Each row is a point. A path goes straight from each point to the next, and from the last back to the first. The post is the endless flat space through its rows: a point in 2 columns, a line in 3, a plane in 4, and so on, so that a path can go around it. How many times does the path go around the post? Going back the other way cancels.

Post (2 x 3)
-0.23,-0.04,-0.24
0.19,-0.02,0.21
Path (17 x 3)
-0.43,0.03,-0.27
-0.15,0.16,-0.27
0.68,0.02,0.10
0.30,-0.17,0.16
0.65,0.14,0.07
-0.07,0.11,-0.04
-0.72,-0.04,-0.36
-0.19,-0.42,0.02
0.14,-0.12,-0.27
0.29,0.07,0.14
-0.32,0.12,-0.03
-0.26,0.24,-0.08
0.05,0.13,-0.49
-0.05,-0.14,-0.61
0.13,0.19,-0.37
0.39,-0.27,0.17
0.18,-0.12,0.34
Times around: 0

Post (10 x 11)
0.16,-0.09,0.74,0.05,0.25,0.03,-0.30,-0.04,-0.48,-0.01,0.06
-0.10,0.15,0.28,0.01,-0.31,-0.18,-0.14,0.09,0.17,0.19,-0.16
0.36,0.17,0.01,0.42,-0.12,0.17,0.23,-0.09,0.10,0.10,-0.07
0.01,-0.21,0.24,0.39,0.10,0.30,-0.51,-0.13,-0.15,0.00,-0.12
0.12,-0.10,-0.01,0.39,-0.07,-0.08,0.28,-0.34,0.31,0.42,-0.15
-0.19,-0.12,0.09,-0.11,0.14,0.10,0.25,-0.09,-0.45,0.25,0.22
0.14,-0.30,0.19,-0.09,-0.60,0.29,0.07,0.20,-0.23,0.47,-0.18
-0.03,-0.48,-0.20,0.26,-0.10,-0.14,-0.05,-0.19,-0.82,0.00,-0.17
0.45,0.25,-0.17,0.15,0.01,0.03,0.42,-0.52,0.13,0.25,-0.34
0.13,-0.06,0.37,0.28,0.08,0.17,-0.17,-0.35,0.01,-0.32,0.20
Path (27 x 11)
0.27,-0.29,0.39,0.25,-0.58,0.05,0.07,-0.22,0.18,0.35,-0.10
-0.33,-0.47,-0.19,0.47,-0.32,0.52,0.01,-0.28,-0.13,0.10,-0.02
-0.19,-0.61,0.00,0.27,-0.22,0.09,0.19,0.24,-0.07,0.51,-0.44
0.25,-0.12,-0.22,-0.10,-0.29,0.00,0.54,-0.16,-0.14,0.36,-0.19
-0.29,-0.41,-0.26,0.18,-0.22,0.52,0.33,-0.07,-0.40,-0.25,0.11
0.32,-0.17,0.51,0.71,-0.18,0.02,0.26,-0.28,-0.06,0.22,-0.13
0.07,0.29,-0.12,0.17,0.08,0.22,-0.14,-0.22,-0.13,0.29,0.06
0.14,0.29,0.09,0.00,0.26,0.09,-0.12,-0.36,-0.03,-0.18,0.09
-0.06,-0.48,0.06,0.13,-0.25,0.29,0.05,0.11,-0.24,0.33,-0.12
-0.12,-0.35,0.11,0.75,0.31,0.31,0.07,-0.14,-0.25,0.01,0.04
-0.17,-0.10,-0.20,-0.01,0.09,0.25,-0.03,-0.56,-0.43,0.26,-0.19
-0.17,-0.21,-0.33,0.36,-0.11,0.56,-0.05,-0.68,0.09,0.36,-0.23
-0.10,0.15,0.84,0.17,0.40,0.28,-0.41,-0.08,-0.20,0.01,-0.19
0.19,0.24,0.39,-0.04,0.05,0.19,-0.04,-0.15,-0.65,-0.11,0.01
0.29,-0.23,0.10,0.47,-0.02,-0.13,-0.44,-0.34,-0.58,0.14,-0.09
0.06,0.13,0.38,-0.19,0.06,-0.48,-0.11,0.11,-0.06,0.13,0.18
-0.22,-0.40,0.04,0.50,0.35,-0.27,0.16,0.15,-0.09,0.19,-0.09
0.01,-0.20,-0.17,0.27,-0.45,-0.01,0.41,0.00,-0.67,-0.35,0.24
0.02,0.67,-0.03,0.46,0.21,0.08,-0.22,0.11,-0.20,0.25,-0.33
0.15,-0.10,0.36,0.14,0.05,-0.11,-0.41,-0.10,-0.34,0.25,0.06
0.15,-0.59,-0.21,0.20,-0.32,-0.07,-0.01,0.26,-0.39,0.10,-0.08
0.20,0.10,0.36,0.16,0.34,0.08,-0.26,-0.22,0.17,0.24,-0.04
-0.02,0.17,0.49,0.05,0.31,0.35,-0.62,-0.33,0.08,0.38,-0.06
0.08,-0.05,0.36,0.35,-0.14,0.03,0.43,0.14,-0.40,0.25,0.12
0.16,-0.06,0.01,0.17,0.36,0.49,-0.21,-0.05,-0.38,0.00,-0.47
0.53,-0.36,0.65,-0.28,-0.37,-0.12,-0.24,-0.15,-0.17,-0.31,0.00
0.27,0.30,-0.03,-0.04,0.02,0.17,0.18,-0.23,0.13,0.15,0.12
Times around: 1
